Rows are points. The last column is the point's height on a tilted bowl or saddle (a function of degree 2), plus a little noise. Count its main directions that bend up, bend down and stay straight.

Points (16 x 4)
[[  9.8   9.7   9.4  -4.7]
 [ 10.6 -25.2 -13.2  17.9]
 [ -2.1 -12.0  19.1   0.1]
 [ -0.4  -2.9   5.0 -10.6]
 [ -6.9  19.3   4.7  -2.6]
 [  3.0   6.2   4.6 -10.3]
 [ 13.6  24.6   2.7   8.2]
 [-24.3 -17.1   5.1  24.5]
 [  2.1   1.8 -26.6  18.3]
 [ 26.3  -7.5 -15.8  23.5]
 [  4.1  20.7 -15.1   5.3]
 [  6.8   2.6 -26.8  19.7]
 [-14.4   2.7   0.8  -1.8]
 [  7.0   6.2  -2.6  -8.3]
 [-18.7 -10.8   7.4   9.4]
 [ -6.7   4.8 -10.1  -3.4]]
Directions: 3 up, 0 down, 0 straight

Points (22 x 5)
[[  5.8   2.5  -2.7   8.4   8.6]
 [ -8.6 -21.3   9.1   2.2  -8.1]
 [  8.1   9.1 -20.5 -22.0  -3.9]
 [ -0.2  -4.6  -3.9  -5.6   5.4]
 [  5.0  -8.1   9.7 -20.1  10.0]
 [-12.4  17.4  15.3  -0.5  -1.1]
 [  2.7 -13.7  -3.4  -4.6  -0.1]
 [ 10.3   6.5   9.0  14.6   5.3]
 [  7.4  -8.2   4.1   4.8   1.4]
 [ 12.2 -11.4 -20.1  16.2  -5.1]
 [ 16.6   9.9   2.6 -13.9   0.1]
 [  1.8  -2.5 -36.2  -6.0 -27.0]
 [-17.8   9.3  -5.8 -13.9  -0.6]
 [ 13.7 -15.7   4.8 -25.7  10.9]
 [ -0.4 -10.0  -7.0 -20.2   7.4]
 [ -6.3 -13.8  -7.3  -3.3   0.2]
 [-13.0  -9.5  -1.2  -9.2   1.9]
 [-14.3  -6.4  18.9  -2.5  -4.4]
 [ 11.1  22.2  -8.3 -22.8  -3.6]
 [ 11.4 -11.5   9.5 -19.4   6.5]
 [ 24.6  -9.3  31.2  16.0 -48.5]
 [-14.9 -20.8  -2.0  -0.5  -6.8]]
Directions: 1 up, 3 down, 0 straight

Points (26 x 5)
[[ -2.2   8.5   2.1  -0.5  -0.8]
 [ 18.4 -12.3  -2.8 -10.4  -4.8]
 [ 13.4   0.2  12.9  30.3 -18.0]
 [-12.2 -11.2   8.9  15.1  -7.8]
 [  3.2  -6.0 -15.2  12.6  -6.7]
 [ -6.4  -2.3  13.3  -5.3  -0.4]
 [ -0.1  19.1 -12.4   4.4 -10.7]
 [  6.0   5.9  -2.9  13.8  -4.1]
 [ 14.3  24.2  -1.2 -10.7 -15.7]
 [  5.3  -3.3  10.6 -14.4  -1.3]
 [  6.0  15.1 -15.8  -6.3 -11.4]
 [  0.4   0.5  -6.2  18.8  -6.6]
 [ -2.8  -8.1  -2.9 -10.9  -1.6]
 [ 15.3 -20.6  -4.2   7.0  -5.8]
 [ -9.2   8.7   2.5  17.4  -8.0]
 [ 24.5  -2.0 -22.7   3.3 -17.1]
 [  6.5  -1.8  -3.2   7.6  -0.3]
 [ 11.4  19.7  16.0 -11.1 -11.4]
 [ 18.2  14.8 -15.2 -16.2 -19.4]
 [ 15.1  12.9  17.3   4.3  -7.6]
 [  7.1  -1.3  -6.9  14.1  -4.1]
 [ 19.6  25.1   9.2  -1.7 -16.6]
 [-24.4  22.1  11.0  33.9 -39.5]
 [ 16.3  24.1  -6.1   3.6 -15.9]
 [ -6.3   3.7 -20.4 -14.5 -13.7]
 [ -1.8 -10.1  -4.7  25.1 -11.8]]
Directions: 0 up, 4 down, 0 straight

Points (48 x 7)
[[ -0.2   5.6  -5.6  -8.3  -3.1   2.3  -1.0]
 [ 28.9   4.4   7.8 -18.6 -14.4  30.4  27.2]
 [ 19.8  -7.1  13.5   8.5   8.1  15.4   2.6]
 [  1.2  -6.2  -7.4  -2.1  -3.6  -4.0  -2.4]
 [-14.1   0.3   0.3  -3.2  21.3 -14.1  -2.8]
 [ -0.6  -2.4  17.2  -2.4 -26.7 -20.3 -18.5]
 [ -3.6 -10.7 -43.3  10.0 -12.0  -7.0 -44.3]
 [ -6.2   3.8  26.2  -2.1  27.2   4.3  -8.0]
 [  6.2  -0.1 -12.8 -11.1 -20.9  -5.7  -7.2]
 [  0.5  -6.7  16.7   6.2  21.7  12.8   3.3]
 [ -2.6  -7.6   8.3  -2.3   6.3 -18.5   1.8]
 [ -9.8  -7.9  -0.3  -1.0 -14.0  18.6   1.0]
 [ 12.8  25.3  -5.1   7.0  -5.1 -22.6  -3.5]
 [ -6.8  -6.4  -4.5  -9.4 -15.1   6.1  -4.2]
 [ 10.2  18.1   0.3   4.0 -15.2  17.9  12.5]
 [ -1.7   7.0  -3.0   9.7   0.7   8.9   1.0]
 [ -4.1  -8.9   1.0  14.4  29.1 -10.7   4.3]
 [ 11.7 -25.2  16.8   8.8 -14.8  -5.1  -2.4]
 [ 10.6  12.2  14.1  -5.0   6.4  -1.7   2.2]
 [-11.1 -19.0  25.1 -14.1 -37.4 -24.1 -45.8]
 [-22.9 -22.6  10.5   0.8   8.8 -21.6  16.2]
 [ -3.2  -0.1   8.0   2.8 -11.1   7.0   0.7]
 [  4.8  17.4 -19.0  15.8  14.5  20.2 -12.4]
 [ 12.9   1.6 -13.4  -0.3  -6.2 -18.2 -11.5]
 [  7.0  -1.6  -3.2 -21.0   0.0 -13.7  -4.5]
 [  7.8   6.1 -15.3  -3.3  -9.6  34.9   9.8]
 [ -6.4  -5.2  22.5 -10.6  -6.7  -1.5  -3.8]
 [-14.5   4.4   6.0  23.9  -5.3  12.5  -0.4]
 [ 22.4   4.6  -4.2   1.5  -6.2  -8.3   0.9]
 [ -1.9  -3.0   3.1  -7.8  -4.9   3.0   1.4]
 [ -6.1  -7.7  24.8  18.7   0.3  -3.7   0.9]
 [-10.2 -17.4  -6.5   1.3  -5.2 -19.6  -6.9]
 [  3.9 -23.8  -8.7 -10.9 -10.4 -20.1 -10.8]
 [ 14.7 -18.2  20.6   0.5   3.4  -2.9   7.2]
 [  1.8  41.2  -5.9  -0.3 -23.5   0.9  15.3]
 [  3.4  -2.9   8.3 -14.5  -8.4  -3.2   1.3]
 [-14.3  -1.8 -18.4  16.1   7.5   0.1  -5.1]
 [ -9.4 -12.6  -4.7  -8.3   1.8  20.7   5.0]
 [ -4.9  28.9  20.4  -9.4  -0.9  17.6  -5.2]
 [-17.9  -7.3  -2.8  11.6  -2.3  -1.6   1.4]
 [ 11.9  -6.7 -13.0  15.0  -2.0  -0.8  -9.1]
 [  7.6  -3.1  15.7   0.6  10.0 -13.7   2.2]
 [ -5.9   7.8   2.0 -12.4 -11.7 -18.6 -10.2]
 [-11.2  -2.6 -12.8  10.2   7.4  -8.2  -4.9]
 [ -8.7  -2.5 -26.0 -11.8 -10.4  -2.1 -20.4]
 [ -3.6   5.2   9.1  -8.0  -7.4 -13.8  -4.2]
 [ 17.5 -17.8 -11.2  33.8  -9.9  -3.0 -27.2]
 [  1.9   9.5  10.3 -23.6   3.8   0.6  -3.9]]
Directions: 1 up, 3 down, 2 straight

Points (42 x 7)
[[ 18.4 -14.7   9.4 -15.4   9.3  10.2   0.1]
 [-24.8  -7.4 -17.3  -2.7  -6.9 -10.0  -4.2]
 [  8.2 -13.4 -18.6   7.7  -2.4 -28.0  -0.9]
 [-15.7  34.4  -6.3  13.3   3.7   2.9  38.6]
 [-12.7   2.3 -14.8  23.5 -20.9  14.0   3.4]
 [ -5.9   6.6   3.7  -4.6   5.5  15.8  -2.0]
 [-11.1  -4.7  23.4   2.8  -1.2 -23.9  -2.1]
 [-14.5  14.5 -12.7   9.9  30.9   5.5  14.9]
 [ 17.1 -13.4  -8.0   9.1  -5.3 -31.6   0.1]
 [ 28.0  -7.9  25.4 -25.5  -8.4  -7.8 -10.3]
 [ 10.1   7.2   1.9 -12.4  -1.1  14.2  -6.5]
 [ -0.5  14.5  10.7  -4.0   2.0  -3.2 -15.0]
 [  3.1  -3.9  16.6 -16.2  -8.1   1.8 -14.7]
 [  3.0  11.3   2.5   6.4   2.8 -14.9 -10.4]
 [ 14.7   8.1 -14.4  -1.6  21.4  13.1  -2.6]
 [ 19.4   0.7 -20.5  -0.6  10.4  24.7   6.9]
 [ 31.2  -2.9  -0.5  15.2   3.5  -9.5 -25.1]
 [ -4.5   2.5   4.3  28.8 -23.2  -6.3  -2.1]
 [ -7.6  12.3  -0.9  12.3   7.1  24.9  17.9]
 [ -2.9   0.6  -4.9   8.4 -12.1   2.0 -16.8]
 [ 20.7  17.9  16.5 -10.3  -9.3  -6.0 -22.0]
 [-14.5  -1.5  26.4   3.8  -5.7 -10.8 -13.0]
 [-14.0 -11.6  15.0  -0.2  -8.4   4.9 -11.0]
 [  1.5  18.2   3.3   2.8  12.0  -6.4  -7.5]
 [  2.2  -2.5  14.7  11.1  25.2   9.3   1.2]
 [-13.9   0.0  11.6   5.6  10.0   4.3  -6.8]
 [ -6.4  -2.0   3.3   7.7  -4.1  -5.7 -14.6]
 [ -1.3  -7.2  17.4  17.1   0.9   8.2  -5.9]
 [ -1.8  10.9   7.5  -6.1  -3.8  -6.1 -15.6]
 [  5.1   5.2  -2.5  -8.4  -3.3   1.0 -15.2]
 [-29.6   4.5  17.4  19.7  -5.7   5.5   5.5]
 [  1.0  -5.3   2.1  -8.7  12.3  10.9  -5.0]
 [-19.7  -3.1 -19.6   0.7   1.6   0.1  -4.1]
 [ 11.2  -8.5  12.1  -1.4 -16.5  -0.9 -26.6]
 [-30.5   8.9 -10.9   4.5  -7.0 -11.4   6.9]
 [  5.9 -32.4  11.6  21.1 -22.9   1.1   0.5]
 [ -8.4 -18.3 -19.6 -10.9 -23.2  -0.9  -7.3]
 [  0.6  -4.1  11.4  -7.1  25.9   7.4  -3.6]
 [  3.4  18.7  -5.5  17.9  16.8  -4.6   7.2]
 [-20.1  -0.6 -10.3 -27.6   8.2   2.0  14.0]
 [  6.6  12.1  -1.0   0.6  -6.5  -4.8 -15.1]
 [  1.2 -24.8  18.9 -14.6  22.0  -1.9  20.1]]
Directions: 3 up, 0 down, 3 straight

Points (76 x 9)
[[ 14.7  -0.8  22.7   4.5  11.6  -9.2  -6.3   3.4   3.0]
 [ 25.6  -7.1   1.7  -4.5  16.1  11.1  20.0  -1.3   9.4]
 [ 38.7  -8.2   2.1 -22.2 -17.0  -9.8  18.6  -9.9  31.5]
 [ -8.9  -4.9  -7.1  -5.2  -6.8  22.3   1.6   7.5  10.7]
 [ 19.3  25.8  -2.7  -6.0 -11.7   8.9  -0.5 -17.1  12.9]
 [-10.7  -5.7  -7.2   2.0  -0.7 -28.3  -2.3  -9.8   8.4]
 [  5.5   6.3  13.7  14.5  13.0  -6.1  -1.4   5.2  -0.6]
 [-13.9  -7.4   8.7  -5.3  -9.7 -15.5   8.8   0.4   8.0]
 [ 11.9   1.7   6.0   2.6  -4.4  10.1 -10.0 -10.2   2.1]
 [-12.4  -5.8   2.0  11.4   5.9   2.6  -1.7 -16.7   0.9]
 [ -8.5  -0.3   0.0   3.2 -12.4  -8.9  -4.2   5.8   6.5]
 [  5.8  -4.3   7.8  -8.8   1.7   9.9  -1.7  10.8   5.1]
 [ 21.8  -1.2 -35.2  16.8  23.4  19.6   9.8  11.7   6.9]
 [ -7.6  10.8 -36.7  15.7  11.4   4.5  12.8  -5.4  13.9]
 [ -3.9  24.1  -8.8 -16.9  22.3   5.9  -5.3 -18.0   8.2]
 [  0.2  -0.8   4.7 -10.0   6.7 -15.9 -19.0  -0.9   4.7]
 [-17.4  -0.1 -22.5 -19.1  -6.1 -10.4  13.7  -5.3  18.3]
 [ -8.9  28.4  13.0  37.0   5.2   9.2 -19.1 -11.4  12.9]
 [ -5.6 -11.6  13.6  19.0   5.3   4.1   0.9  -3.1   0.4]
 [  3.9 -24.8 -21.4   8.2   4.4   6.2  15.7  -2.1   9.2]
 [-12.5  -2.0 -14.7   9.0  -0.8  -6.1   6.1  10.6   5.8]
 [ 13.8   0.4  15.8   8.4   5.0  -4.7   2.0   0.6   2.1]
 [ 11.6  12.8   0.4   7.6  -5.2 -16.2   8.5  23.6  12.6]
 [ -3.5  -9.3  -7.4   9.4  -3.0  29.7   7.8   4.4  10.1]
 [-15.6   5.5 -15.8 -25.4  -0.1  13.5   4.9  21.9  21.0]
 [ 12.1  -8.0  12.2 -17.2 -13.4  -6.6  -9.8  -0.3   9.3]
 [ -1.0  14.5  10.5  -8.6   0.2  13.6  17.8   6.1  12.6]
 [  8.9   5.4 -18.3  -5.5  -0.9  26.2   4.8  -0.9  12.7]
 [ 14.3   4.7   9.2  -3.2 -10.0  -9.0  -6.1   9.3   9.0]
 [ -4.9   5.3   5.2   5.3  24.1   9.3 -13.9  -8.8  -4.3]
 [ -0.6  -2.9  -8.8  -0.9  -0.5  19.2 -11.6   3.7   6.3]
 [-11.9  14.5   4.7  13.1  15.9   9.1  -5.7  -1.4   0.7]
 [-14.7  40.5   9.7  -4.3   7.9  24.7 -10.8  -3.4  18.1]
 [ -0.7   0.7   0.9   6.9  -2.3   9.9  20.8   0.7   7.9]
 [-11.8  -0.2   9.5   7.4  -1.2  -9.1  -9.2 -15.9   3.3]
 [ 41.3   6.1   4.5  -8.6   5.8  -5.2   6.1  11.5  19.9]
 [  2.6   9.1 -35.3   4.7  -7.9  -1.9 -11.7  -9.7  20.1]
 [-10.6  -5.1  12.3   4.9  11.9  13.5  -9.2  -0.8  -0.2]
 [ 34.9 -13.6 -15.6  -0.2 -10.2  -4.4   3.0 -15.9  20.6]
 [-10.2  15.8   4.2  -9.7   3.5 -50.5  33.2   5.5  38.6]
 [  7.7  13.2   6.0  -7.1 -13.6   3.7   6.8  -0.6  10.8]
 [ -0.1   4.4   3.7   5.2 -34.5   5.8  12.6  10.9  21.1]
 [ 11.5  -8.6  21.1   7.8 -13.3 -14.4  13.1 -15.3  12.1]
 [ -5.6  -3.4  -3.7  -5.2  -6.5 -18.4 -21.1  -1.4   7.8]
 [  9.9   8.8   0.1  -8.3  19.7  -2.1 -10.3   6.8   2.2]
 [ 10.9  11.0  -3.1  10.9   6.5 -21.2 -41.5   1.0  15.4]
 [-14.6  -5.0  18.6   3.5  26.6  10.8  -7.8  12.4   2.0]
 [ -8.3  -9.1  -2.2  14.1  18.0 -21.4   8.2  10.8   0.6]
 [ -3.4   8.3  13.4 -16.9  10.9  -6.8  -3.7  -4.1   5.6]
 [ -9.4  21.8   0.9   7.4  17.8 -19.2  -1.0   4.5   7.7]
 [ 20.0  14.3 -18.4   0.2   7.1  -2.2   7.6 -10.3   9.4]
 [ 11.2  12.8  34.3  -2.9 -11.9   5.7   5.6  -3.0  13.2]
 [ 25.4 -20.9 -24.2  -1.1 -33.9 -11.3  -6.4 -16.8  31.3]
 [ -4.5  -7.1 -20.9   1.1  -6.0  32.4  22.1 -22.3  21.2]
 [-13.8   7.1  -3.9  10.2 -22.7   7.5  -3.0  16.6  17.4]
 [ 21.8   3.8  -0.6   4.2  -8.0  18.4  -3.0   9.7  11.2]
 [ 14.3  16.1  -4.2   8.7  -4.6  15.5   0.3 -10.8   6.3]
 [  4.7  -9.1 -12.1  -3.7   9.7  -7.4  -5.6  20.0   3.0]
 [  6.0  -9.0  27.0  -5.4   3.7 -15.4  10.0  13.5  12.0]
 [  3.5 -21.7   3.1   7.8 -16.9   0.1  -3.9 -19.9   7.8]
 [ 20.8   2.9 -14.1  24.2   5.8  -0.8  -0.1   6.7   4.0]
 [-12.4 -26.1  12.7 -12.0   3.9  12.8  -8.2  14.3   9.2]
 [ -1.6  -1.1  -7.4   7.1  -0.7  -3.9  -2.9   4.0   2.4]
 [-20.1 -12.7  -3.1 -14.0   0.2 -18.4 -13.2  -0.5   8.0]
 [ 22.4 -13.2 -21.3 -25.2   6.8   9.0  14.0  -0.1  22.7]
 [ -3.5 -19.0  -9.9  22.4  -5.9  11.4  -3.6  -4.0   7.3]
 [ -7.6  14.0 -15.1   7.7 -20.0  26.1  11.4   7.3  24.6]
 [  5.3  23.6   6.4 -36.1 -18.2  -6.0 -12.0  -3.4  22.3]
 [ -9.1 -20.8  -4.4   6.9   1.9  -9.0   5.7  -1.6   2.8]
 [  2.9   7.8 -11.4 -11.9  12.4  -2.9  -3.2  -7.4   4.8]
 [ 11.9   2.9  15.6  -7.5  11.8 -18.4  18.6  26.1  16.3]
 [ -1.5 -12.5 -16.7   6.0  -7.5 -12.1   7.0  20.8   6.6]
 [-18.8  -4.7  -1.7 -12.7 -13.9   2.4  -8.1   7.9  10.4]
 [ -2.7   4.0  -2.8   0.2 -11.0  -0.9  16.7 -10.1  10.0]
 [ 25.9 -12.5  12.1   3.9   1.2  11.1  15.2 -23.5   9.1]
 [-20.3 -12.1 -14.2  16.9   3.9  -6.0 -10.2  20.4   4.8]]
Directions: 6 up, 0 down, 2 straight
